Rows are points. The last column is the point's height on a tilted bowl or saddle (a function of degree 2), plus a little noise. Along how many of its main directions does it bend up, bend down or stay straight?
In the rows, zero is written as 128.

Points (17 x 4):
[[190 144 138 166]
 [117 141 118 124]
 [149 122  89 127]
 [183 184 215 181]
 [161  83 126 159]
 [ 82 146 129 112]
 [ 90 137  68  81]
 [ 83 177  52  34]
 [236 151 121 169]
 [143 185 136 130]
 [137 146 166 150]
 [106 145  19  22]
 [120 235 144 102]
 [137  79 180 137]
 [107 141  99 109]
 [113  90  82 119]
 [128 148  74  93]]
Directions: 0 up, 1 down, 2 straight

Points (24 x 5):
[[122 134 107  61 141]
 [ 86 102  61  76 182]
 [156 137 168 124 139]
 [ 92 235  95 130 190]
 [132  52  40  60 228]
 [ 87 129 123 135 140]
 [ 94 236 127 155 193]
 [101 156  95 102 142]
 [126  23  72 121 193]
 [201  67  85 126 181]
 [121 138  94 172 153]
 [115 202 119 144 156]
 [163 176 119  73 140]
 [169 118 139 172 154]
 [107 183 120 129 143]
 [139 140 126 187 156]
 [ 67 108 114 224 204]
 [ 75 196 156  81 158]
 [147 123 207 163 184]
 [169 177 136 119 141]
 [128 123 170 150 146]
 [174 105 102 175 159]
 [106  50 134 113 157]
 [118 227  97  87 168]]
Directions: 4 up, 0 down, 0 straight

Points (39 x 7):
[[163 187 124 154  91 116 120]
 [128 150 130 138  77 173 119]
 [127 211 155 172 148 116 133]
 [168 196 207 150 163 108  90]
 [167 153  77 184 104 138 132]
 [ 90  37  98 132 167 101  93]
 [190 119 205 161  82 148 114]
 [136 139 134 174 199 189 186]
 [153 165 130 104 150 125  90]
 [105 142 133 169 124 115  98]
 [ 76 129 126  93 145 148 116]
 [195 162 109 142 135 128 100]
 [188 117  99  72 180 178 177]
 [ 84 163 147  88 149 145 122]
 [138 128  96 104  83 249 201]
 [177  81  69 166  96 156 120]
 [ 77 104  80  90 128 115  83]
 [ 91  93 192 107 133 212 249]
 [100  75 106  87 210 165 223]
 [175 168 100  99  82  91 135]
 [ 93 130  96  65  98  83 118]
 [140 114 132 101  77  91  98]
 [ 82 155 188 200 119 150 169]
 [ 84 156  88  71 108 144  86]
 [123 161  83  97  40 120 133]
 [192 103  57 163  62 118 127]
 [199  77  72 183 149  98 111]
 [223 145  44 122 165 197 211]
 [151  60  77 123 156 139 130]
 [125 127 149 178  56 215 178]
 [107 132 139  87 166 148 133]
 [130 149 187 170 109 128 114]
 [170 159  86 135 173 161 123]
 [ 96  94 125 165 166 147 126]
 [ 98 161 159 176  69 169 142]
 [105  84 177 176 185 114 137]
 [ 34 205  95 162 155 108 157]
 [ 72 147 192 112 165 165 192]
 [176 218 169 157  71 115 162]]
Directions: 4 up, 2 down, 0 straight

Points (60 x 9):
[[ 97 157 124  30 183  80 146 114 176]
 [ 95 161  89 213 116 174 174 105 180]
 [120  61  99  96 155 124 208  82 179]
 [112 132  88 161  83 199 165  94 156]
 [165 117 121 146 148  86 162 116 149]
 [145  46 162 136 153 132  58 154 173]
 [170  92  83 118 113 108 130 102 144]
 [139 133 114 173 198 166 169 135 164]
 [105  80 127 180 118 107  85 206 135]
 [ 27 142 177 191 127  74 133  84 216]
 [136  46 118 138 121 129 123  90 169]
 [139 130 136 196 111 178 180 146 164]
 [146 122  69 120 129 122 101  83 136]
 [164 152  62 145 150 162 132 126 133]
 [101 144  90 147   7  77 136 115 166]
 [102 162 144 128 155 175 167 120 143]
 [ 81 157 118 113 135 115 107 131 128]
 [ 79 119 176 148 113  89 178 104 167]
 [144 104 159  50 140 114 142 122 137]
 [136 100 127  64 199  93 182 179 184]
 [165 132 161 140 123 108 104 118 132]
 [167  51 183 194 154  76 108  37 249]
 [131  86 148 149 212 113 148  93 185]
 [154  82 144 139  63 117 162 188 168]
 [ 86 131 189 122 224 202  90  78 220]
 [116 155 146 127 120  78 194 192 168]
 [128 136 136 121 122 205 145 103 132]
 [159 160 120 103  85 122 150 170 124]
 [183  82 112  89 102 161 152  87 144]
 [ 88  97 137 135 123 135 150  70 153]
 [119  63 107 230 104 105 142 142 190]
 [156 187 130  91 174 191 152 110 150]
 [141 124 138 199 153 160 144 148 154]
 [165 130  74 113 143 155  99 136 122]
 [116 162 116 127 113 134 114 146 114]
 [127 133  83 129  63  60 104 166 126]
 [ 96 143 180  40 146 166  93 104 154]
 [ 78  94 144 139 122 140 153  67 160]
 [ 79 192 159 125 131 165 120 147 145]
 [175  78  37 186 110  96 127 204 131]
 [105 148 100 120 134 106  91 188 106]
 [119  96  87 105 135 148  79 141 125]
 [173  90 132 175 193 122  72 111 157]
 [142 171 111 132 111 106 113  90 126]
 [126 112 156 138 103 134 142 196 147]
 [ 97 152  85  58 149 154 136 156 145]
 [ 84 175 111 143 106 119  88  72 144]
 [157 217  72 149 127  95 213 134 179]
 [105  96  73 114 100 103 124  89 145]
 [121 136 115 123 127 128 165 181 135]
 [172  81 152 184 150 111 217 152 210]
 [147 118 118 111 138  90 109 130 124]
 [ 90 115  75  98  96 137 136 152 133]
 [115  69 142 149 132 158 145  96 163]
 [158  78  84 148 106 168 158  84 167]
 [196  62 115 172  35 121  95 171 186]
 [201 150 114  87 117 174  95 183 136]
 [185 193 165 128 130 143  87 116 136]
 [116  85 115 140 139 200 155 134 158]
 [ 97 150 112 113  11  74 192 130 169]]
Directions: 7 up, 1 down, 0 straight

Points (67 x 9):
[[ 65 113 143 134 129  99 103 185 164]
 [103  98 153 116 169 124 153 112 112]
 [129 193 160 140 189 115 147  98  61]
 [140 181 113 143 122 117 141 152 128]
 [ 91  43 151 200 158 162 135 178  99]
 [ 98 126  58 111  50 117 104 154  78]
 [ 83 161 138 150 175 124 116  91 113]
 [142 139 115 140 148  94 114 138 137]
 [ 64 115  70 217 106 113 149 142 155]
 [131 157 145 185 128 131 144 131 128]
 [ 93 127  89 153  66 128 138  64  59]
 [153 110 166 118 155 124 140 111 145]
 [115  52 168 132 122 200 100 118  53]
 [133 143 107 142 109 112 145 140 147]
 [198  71 134 117 181  71 176  96 100]
 [160 175 146 141 159 102 119 123 127]
 [128 193 167 179  81 149 194 152 147]
 [183 192 127 129 143 137 134  76 104]
 [157 145 178 171  89 146 143 104 150]
 [ 25 155  89 151  80  77 114  87 133]
 [134 143 150 128 147 159 135 153 142]
 [174 101  84 111 182 168 121 135 104]
 [164 143 165  59 142 141 154 137 168]
 [103 136 141 126 107  62  56 146 154]
 [ 69  92 143 174 193   7  50  76  82]
 [135 140 146 129  63  95 158 105 145]
 [126 140 106  70 143 164 147  84 123]
 [143 150 113 101 152 142  66 107 148]
 [ 97 121 109 162 150 162 113 146 141]
 [113 144 161  63 185 153 108 105 122]
 [160  52 164 115 178 111 136  71  64]
 [ 87 161  60 104 102  99 143 123 129]
 [129 203  88 158 124 191 100 140  55]
 [161 129  97  90 191  97 184 117 130]
 [117 129 188 139 127 118 151 148 161]
 [147  91  78 122  53 124  97 136  57]
 [181 103 114 184 189 150 224  59  14]
 [114  95 189 125 131 167  90 124 141]
 [158 131  99 146  88 139 140 145 139]
 [114 156  99 153  89 106 137  99  99]
 [167 139 136 150 135 188 174 157 151]
 [129 105 158 123 144 169 248  59  52]
 [186 103  75  89 128 154 175  62  83]
 [111 137  70 140 149 101 220  66  88]
 [118 114  69 173 133 122  77 144 117]
 [177 126 103  95 139  90 158  66 122]
 [131 131  98 145 157  98 171 136 138]
 [151 168 101 121 103 137 113 157 128]
 [ 79  88 148 133 176 160 135 143 102]
 [120 117 155 156 141 170 211  88  84]
 [196 203  72 164 148 165 181  69   7]
 [104 124  86 143 149 144 148 141 150]
 [149 124 152 144 141 111 203 187 185]
 [ 81  94  63 121 102  78 144  92  91]
 [ 75 171  70 145  95  72 101 135  91]
 [ 62 103 131 180 182 156 168  61  37]
 [ 64 114 184  73 168 105 200 153  96]
 [154 129 103 129 131 111 123  60  99]
 [ 96  95  98  73 143 187 150  79  81]
 [103 141 112 145 169 102 148 134 128]
 [ 87  92 105 146 224 129 111  53  53]
 [145  62 100 153 175 149  95 162 101]
 [100 162  93 124 171 123 197 118 131]
 [119  54 161 173 100 164 166 123  98]
 [115  49 184  49 137 154 130 204  33]
 [174 101 113 117  57  92 126 132 111]
 [134  94 123 188 124 122 105  99  98]]
Directions: 2 up, 4 down, 2 straight

Points (65 x 9):
[[209 117  87  95 148 132 123 222 184]
 [ 77 137  74 163 186  88  83 159 151]
 [177 115 163 116 158 110  86 125 155]
 [166 168 146 115 155 201 112 147 195]
 [165 120 195 134 190 173 126 124 176]
 [134  97 126 131 114 105 118 212 141]
 [134 146 161 181 183 158 148 124 145]
 [122 139 192 113 172  64  62  58 167]
 [178 174 141 100  54 110  97  90 178]
 [180 191 113  85 172 121 105 137 195]
 [ 89  41 124 175 133 192 137 115 156]
 [ 89  97 159  52 130 102 170 198 169]
 [151  81 235 126  39 113 149 220 160]
 [ 93 167 133  88 132  85 124 158 154]
 [168  65 169 103  75 127 137 124 151]
 [147 112 133 102 165 127  88 114 155]
 [ 83 198 112 135 148  89 114 124 155]
 [101 166 188 180  85 147 146  84 144]
 [ 76  76 132  74 201  16  91 106 151]
 [151 182 133 174 159 118 152 124 150]
 [181 190 180 154 146 111 165 172 173]
 [116 190 130 133  61 187 173 145 183]
 [ 86 212 166  46  78 119  93 125 221]
 [ 82  15 129 189 139 132 111 150 152]
 [131 133 169  41  98  79  76 158 169]
 [140 108 153 249 154 100 111 171 137]
 [ 98 113  98 113  96  81  86 206 150]
 [151 149 105 145  96  96 223  89 176]
 [ 61  99 106 114 171 163 137  83 185]
 [ 93 140 220 205 134 112  60  83 154]
 [186  82 131  93 128 147  48 173 179]
 [174 147 131 140 165 142 112  93 159]
 [ 90 240 181 116 146 122 162  77 212]
 [139 173  27 156 218 101 162 171 189]
 [117  91 121 145 182 195 147 107 169]
 [138 143  85  78 127 120 178 144 177]
 [ 75 173 127 137 127  52 180 106 157]
 [114 149 160 177 169  82 138 188 137]
 [175 110 130 180 202 137 113 106 152]
 [130 119 183 177 129 156 222 153 147]
 [ 96 152 177  90 102 104 115 162 150]
 [132 162 107 179  89 101 113  67 141]
 [188 145 125 125 215 141 111  88 189]
 [148  99  84 112 110 154 161 118 155]
 [149 123 147 117 145 110 129 110 142]
 [117 174  88 126 116 116 167 211 171]
 [104 167 182  84 129 153  88 169 187]
 [107 146 151 157 150 133 136 103 138]
 [142 149  73  62 139 100 173  20 199]
 [158  76 133  98  90 113 179 124 153]
 [184  93 106 158 141 101 120 103 137]
 [172  82  66  74  79 166 132 169 181]
 [142 138 147  62 131  86 139 168 162]
 [182 169 129 127  91 151 151 132 166]
 [ 66 159 108  81 113 153 160 134 193]
 [125 119 128  23 153 125 105 172 199]
 [158  35 163 153 170  73 199 104 169]
 [125  90 159 114 162  58  97 141 133]
 [118 112 178 198 103 128  73 167 132]
 [ 85 175 114  99 129 182 115 115 195]
 [137 163 125 154 112 174  79  98 156]
 [ 53  93 102  44 127 146 146  95 207]
 [196 133 148 121 151  38 166 127 170]
 [112 126 140 157 123 124 143 209 135]
 [114 169 141  98 154 207 150 146 209]]
Directions: 6 up, 0 down, 2 straight

Points (75 x 9):
[[115 151 129 107 163 129  72 140 100]
 [123  88  48 130  68 110 191 144  64]
 [143 132 137  82  63 137 130  61  88]
 [132 158 162 184 172 125 139 106 205]
 [ 58 137  54 181 126 136 153 142  41]
 [139  91 137 118 129  97 158  63 158]
 [166 159 120 121 145  73 161  74 174]
 [165  71  93 180 157 128  97  76 219]
 [130 211 174 154  92 176 153  98 160]
 [135 159 118 105 102 165 117 157 128]
 [148 151 142 139 166 131 145 141 140]
 [115 156 149 177 143 183  95 146 165]
 [168 114 146 126 218 127 118 138 112]
 [ 88 137 133 132 119  88 124 121 158]
 [159 128 128 110  83 118 196  77 107]
 [136 157 155 124 147 150 166 122 124]
 [172 155 127  74 132 137 147 163  81]
 [100 128 134 135 141 129 111 108 145]
 [116 118 129 150 123  67  96 144 200]
 [134  99  94 145 156 122 101 167 143]
 [ 77  92 108 165 129 143 147 154 111]
 [146 175 117 148 106 149 115 108 171]
 [ 63  67 130 128 101 156 129 120  98]
 [117 110  89 106 129 122 126 109 126]
 [113 128 151 103  64 130 140 106 100]
 [ 71 131 116 129 111 115 136 134 123]
 [140 107 161 113 137 151 136  83 123]
 [128 145 133 121 202 119 115 200  58]
 [107 149 125 141 157 130  90 131 138]
 [ 97 109 106 163 111  78 123 160 171]
 [117 138 128  66 158  88 127 108  98]
 [149 149 162  94 137 153 159 141  88]
 [151 139 151 128 154 107  79 140 157]
 [159 126 115 122 117 148 160  90 133]
 [124 135  79 119  65 193 136  81  93]
 [118 130 117 165 112 162 135 133 135]
 [148  79 135 125 123  98 161 163 128]
 [130 129 114 174 119 162 153 125 137]
 [122 157 141 173 171 103 162 127 180]
 [ 71 136 147 189  92 181 133 116 106]
 [108 151 141 117 120 150 151 160 109]
 [123 125 177 159 127 120 111 157 181]
 [108 105 121 142  97 141 115 169 127]
 [128 107 152 109 171 128 151 160  99]
 [154 113 136  92 106  65 121 140 132]
 [172 138 163 150 146  77 169 100 198]
 [165 150  84 106 146 152 102  95 138]
 [ 94 110 113 148 116 133 137 112 132]
 [143 161 101 153 133 124 124 111 167]
 [ 85 159 135 122 112 108 128 119 136]
 [ 99 159 182 147 102  73  78 142 191]
 [134 133 135 108  96  78 152  84 147]
 [109 148  91  90  98  79 143 189 110]
 [161 146 157 176  92 153 125 126 189]
 [139 127  94 111 133 115 149 143 123]
 [111 138 115 249 130 116 134 104 206]
 [112 121 132 123 130 140 140 122 129]
 [123 158 171 186 105 148  98 158 201]
 [ 94 130 119 118 184 137 117 112 108]
 [ 92 132  86 116 160 136 144  93 111]
 [136 117  92 127  64 156 111 179 119]
 [120  71  74  89 151 175 145 132  85]
 [186 157 100 162 145  95 125 138 200]
 [130 147 103 141 177  96 134  75 167]
 [136  89 124 134 115 118  80  99 165]
 [ 87 160 113 125 114 176 179 138  92]
 [143 100 166 132 157 203 163  67 118]
 [126 129 111 153  69 106 128  94 145]
 [128 103 138 150 140 139 112 186 144]
 [144 135  71 106 153  59 136  70 164]
 [132 122  93 153  90 113 184 144 112]
 [152 135 112 138 109 126 108 114 166]
 [140 113 127 205 189  96 119 131 249]
 [129 151 131 154 124 136 183 103 144]
 [113 103 134 109  90 148 101  98 110]]
Directions: 2 up, 3 down, 3 straight

Points (64 x 9):
[[124 122 103  99 153  82 134  89 113]
 [ 65 180 136 165 100 110  97 100 120]
 [134  97  99 132 127  79 172 129 103]
 [173 125 162 101  74 129  84 127 160]
 [ 96  89  73 114 139 125 193  93  86]
 [208 116 168 116 160 133 161 120  94]
 [136 119 159 137 151  36 109 102 167]
 [119 138 133 118 131 154  67  76 139]
 [128 178  80 134  98 123 200 112  98]
 [122  95 174 116  80  69 122  52 198]
 [143 104 143 149 119 156 115 114 139]
 [157 205 100 168 141 123 153 128  76]
 [128 179 179  49 130  80  96 165 183]
 [128 115 129  93  98 138 168 135 126]
 [124 135 109 106 249  92 144 184 104]
 [152 117 175 156 172  75 152 101 123]
 [ 56 152 136 135 118 136 139 150 121]
 [138 110  80 131 107 143 138  85 116]
 [126  62 156 141 131 195  79 122 178]
 [149 112 109 124 136  62 115 158 108]
 [ 88 151  79 130 148 155 151 131 117]
 [136 143  93 172 113  90 105  62  69]
 [ 57 161  69  75  89 137 184 140  17]
 [123 128 189 130 110 132 147 170 103]
 [163 159 166  87 148 148 128 121 117]
 [224 164 121 116 139 117 115  90  30]
 [ 98 195  64 137 133 187 131  79 106]
 [132  93 191 105 105 133 128 199  84]
 [138 105  86 108 166 182 155 115 142]
 [169  75 113  91 109 148 172  40 205]
 [144 108 154 174 124  87 139  89 129]
 [175 123 149  78 138 144  61 129 176]
 [108 167  71 173 150  76 114 138 105]
 [ 92 155 186 105  77 149 150  99 172]
 [117 191  90 180 110 100 191 177 107]
 [178  93 126 103 170 203  96 137 194]
 [166 144 171  92  99  34 183 124 196]
 [121 112  40  76 163 133 158 190  22]
 [139 135 117 128 154 150 123 116 124]
 [163 120 131 137 157 134  76  79 119]
 [168 133 160 104 140 105 154 148 104]
 [169  79  91  39 156  93 129 187  84]
 [178 118  97 143 193 110 127 147  75]
 [175 119  84 163 177 129 170  85  93]
 [117  51 140 157 137  84 198 115 128]
 [114 202 140 154 113 153  18 110  95]
 [166 123 129 128 145 139  96  98 125]
 [ 97 217 166 192 153 195 168 166 199]
 [109 103 191 191 222 164 174 167  96]
 [106 143 112 114 121  99  43 168 160]
 [117 181  89 125 137 115 140 153  89]
 [185 166 167 120 124 167 173 152  95]
 [156  80  83 146 133 142  72 110 144]
 [175 129 199 160 154 121 126 213  12]
 [133 152 167  64 129 112 110  98 168]
 [119 133  93 207 113 120 142 131  97]
 [109 138 166 109 144 124  54 167 162]
 [165 118 146 138  89 156 124 113 146]
 [170 163 138 105 205 159 107 164  83]
 [123 147  74 141 134 185 167  86 143]
 [140 110 138 139 138 145 118  44 137]
 [ 92 173 147 133 186  79 159 137 171]
 [187 160 159  80 100 199  74 166 132]
 [173 143 103 197 146 200 101 185 101]]
Directions: 3 up, 4 down, 1 straight

Points (65 x 9):
[[ 69 147 159  85 203 195 147  98  60]
 [227 127  74 123 141 114 139 114 137]
 [150 145  92 127 124 176 118  47  94]
 [155  44 200 162 141 106  30  82  73]
 [109  81 127 175  75  98  68 142 113]
 [204 130 118 245 161  73 155 168 100]
 [204 145 108 188  80  71  76 107 168]
 [104 173 171 132 105 194 122 144 108]
 [114 179  89 101 246 199 142  79   7]
 [127  78  62  48 125 129 156  69  95]
 [119 181 190 138 166 177  96 168  95]
 [102 154 191  99 186 173 153 190  77]
 [144 147 102 222  86 145 135 120 134]
 [101 178  68 136 111   7 195  82 202]
 [171 117 116 113  72 145 150 100 121]
 [156 109 144  92 138  72 184 180 111]
 [186 164 128  96 103 171 151 124 115]
 [147  61 122 141  74  73  93  83 112]
 [119 156 124 222 162  91  87 173 145]
 [134 127 198  43  77 142 143  65  99]
 [136 163  96 162 167 112 143  79 132]
 [183 189 153 123 120 199  57 207 131]
 [124 145  79 112 228  89 225 210  67]
 [175 161 140  73 155  85 115 101 140]
 [ 79  99 137 150 180 124 143 169  90]
 [ 71 192 131 161 101 108 185 196 113]
 [ 93 121  46 160 133 108 130 214 120]
 [133  90  99 194  98  61 138 199 101]
 [115  91 177  99 143 126 132  46 108]
 [ 22 163 193 160 124 186 142 138 105]
 [172  87 176 142 149 143  97 129  93]
 [143 196 124  15 150 158 112 131  92]
 [130  71  59  56 149 194 193 161 150]
 [165 164 122 120 150 147  82 205 140]
 [ 74  60 125 147 135 204  89 150  88]
 [173  97 177 163 129 111  98  93 113]
 [167 155 229  94 160 113 164 127  94]
 [146  91 149 247 154  55 121 206  68]
 [109  80 154 110 121  80 128 148 116]
 [113  43 175  35 134 100 153 140  93]
 [171  96 166 102 125 118 181 104 110]
 [123 153  72 170 141 135 189 205 115]
 [116  97  89 165 162 112 168  91 108]
 [134  92  75 211 133 133  91 141 110]
 [ 95 114  82 171 146 156  68 130 116]
 [174 135 130  88 164 120 160 127 119]
 [180 111 143 135  87  87 125  77 139]
 [ 76  97  54 220 140 185 129 172  96]
 [125 159 116  92  51 130 108  85 116]
 [160 148  98 131 141 145 150 189 131]
 [ 78 152 164 136  94  98 134 140 146]
 [110 133  68 149 207 157 178 167  84]
 [149 172 198  79 156  85 132  51 143]
 [139  69 177 235  98 133 159 140  52]
 [ 93 170 204 179 171 141  77 120 124]
 [ 97 155 150  43 112 173 199 173 102]
 [197 145 124 151 189 165 181 121  70]
 [ 89  96 142  89  94 177 117 117 114]
 [182 114 142  63 125 135  62 174 142]
 [ 85 151 203 211 148 137 167 169  78]
 [ 96 148  73 141 174 140  53 116 122]
 [120 150  76  69 175 125 141  62  93]
 [185  83 143 110 125 157 117 106 108]
 [218 148  83 174  14 103  65 104 128]
 [108 176 155 117 115 167 146 122 112]]
Directions: 1 up, 4 down, 3 straight
